Each point is reached from the start by the listed moves, each made 0, 1 or 2 times, or once backwards (-1), plus a little noise. Is the number of moves made odd or even? Then give how often each move was made.

Moves:
(1): [-41 -43   9 -12]
(2): [  9   4 -56  43]
Start: [-12 -18 -22   0]
Points:
[ -84 -102  -62   18] => odd (2, 1)
[ 28  27 -30  13] => odd (-1, 0)
[-52 -60 -11 -11] => odd (1, 0)

Moves:
(1): [ 16 -26 -19 -22 -12  -2  -2  11 -17  11  30   9   4]
(2): [  4   3 -21  14 -24  -9  -8  22 -20 -15 -20  -3 -11]
(3): [ 10  12 -15   2  -5   2  -2 -13 -11   7  16   2 -18]
(4): [-17 -20   3 -33   3  22   3   5 -44 -27  -9  -2   7]
(5): [ -7 -26  18  13  -6  12  18  -3 -25  18 -33 -19 -22]
(6): [-15 -40  -4   4  -6 -36  15  -8  -2 -15  -9  24  11]
(7): [  8  -2   3 -15  10 -10   7  28   3  -9   2 -17   8]
(8): [ -4  -9 -13  16   9  14   4  -7  -6   3 -15 -10   5]
(9): [ 16  -4  -1 -12  40   0   4  11   8   7  13  10  -4]
(10): [ 18  29  12 -11 -34   6  -2   7  17  -5 -29 -32   6]
(11): [-11   2   5  -2   0 -14  -7  -7  -2  -2 -17  -4  -9]
Start: [ -5  -6   0   2  15 -16 -12  -2  -1  -9  -9  -5  -4]
Points:
[-18 -13  -3   5  -5   3  13 -23 -30 -56 -69 -28  12] => odd (-1, 0, 1, 1, 0, 1, 0, 1, 0, 1, -1)
[ 64 121 -18 -27  -1  47 -55  62   8 -67 -65 -46  -8] => even (-1, 2, 0, 1, -1, -1, -1, 0, 2, 2, -1)
[ 26 -61  -8  31 -73 -80  23  29 -40  25 -92 -64 -66] => even (1, 1, 1, -1, 2, 1, 1, 0, 0, 1, 1)
[-44 -67 -54  44  29 -93 -30  -2 -58 -39 -53  65 -51] => even (0, 2, 0, 0, 0, 1, -1, 0, 1, -1, 2)
